Every row gives one point. Two turns around zero, p and q, are shown by what they do to some points. Where does a point land after both, in the order given? Backwards means that the second turn is done in reverse. Each puzzle has new turns, and all numbers are rounded.

Turn p:
[ 18 -34   5] => [  0 -35 -16]
[-10   1  13] => [10 -2 13]
[-48  14  -1] => [-8 17 46]
[15 16 -5] => [  3  16 -16]
[  7   2 -11] => [ -8   4 -10]
[17  1 -2] => [  2   0 -17]
Turn q:
[-23   7   5] => [18 13 10]
[ 4  5 10] => [ 1 -8  8]
[ 4  9 -3] => [ 5 -7 -4]
[-6 17  4] => [17 -6  4]
[-19   0 -22] => [ 12  20 -17]
[ 41 -38   6] => [-55 -13  -1]
Where do these land?
p, then q: [-16  -4  -2] => [ 1  3 16]
p, then q: [14  9 36] => [-23 -29 -14]
q, then p backwards: [ 7 16 -6] => [ 12 -10  10]
q, then p: [ -5 -22 -28] => [-20  29   7]

Turn p:
[ 10  -8  12  16 -28 -23] => [ 29 -10 -21 -10 -11  16]
[ 19   5 -16  -5   4  19] => [-18   8 -16  16   4 -12]
[ -2 -15  -7   3 -30   7] => [ 11 -17 -10  22  -1  15]
[-12   1 -18   9  27   9] => [-14  22  21  11 -10  -6]
[ -8 -10   8  26  18  -5] => [  0  21  11 -10 -14  19]
[  9 -48  26 -26   0 -10] => [23  6 -3 -6 50 27]
[-7 27 18 -2 -6 15] => [-23 -23   1 -15  -6  -3]
[ -8  48 -22 -21  15 -11] => [ -9  -6  16  -7 -11 -56]
Turn q:
[44 22  7 15 19 -5] => [ -4  20 -27 -16   4  41]
[-13   1 -38 -15  23  16] => [10 17 35  8 31  0]
[-10  12  16   9   3 -10] => [  6  -6  -1   6 -21  11]
[-23 -33  11  11 -25  17] => [ -9 -13 -10  27  -5 -41]
[ 16 -13 -25  -2  -6 -23] => [ 13 -17  -7 -20  27   0]
[  8  -6  29  -8  -6 -18] => [-18 -21 -10 -12 -18   6]
[-22  17   1 -10  -9  23] => [  2  21  20   6 -18 -17]
Where do these land?
q, then p: [ -4  38 -27   2  30  18] => [-44  -7 -21 -28  -8  -9]
p, then q: [ -1 -26  27 -19   4   6] => [-23  16  18  18  10  18]
p, then q: [ 16  15  37   7 -12 -21] => [-16   1  25 -27  26 -16]
p, then q: [  1  -5   2 -10 -19  12] => [-1 -3 -4 18 17 -1]
p, then q: [ -5  10 -12  41 -21  15] => [ 16   7 -19   3  -3 -44]
q, then p: [ 17   5 -24  -7  14 -22] => [-24  14  -1   1  29  -4]
p, then q backwards: [-15 -23  14 -19  -9 -24] => [ -5   4 -36   0  10 -24]
p, then q backwards: [ -8 -13 -17   5  14  16] => [-10   2   4   1  20  22]
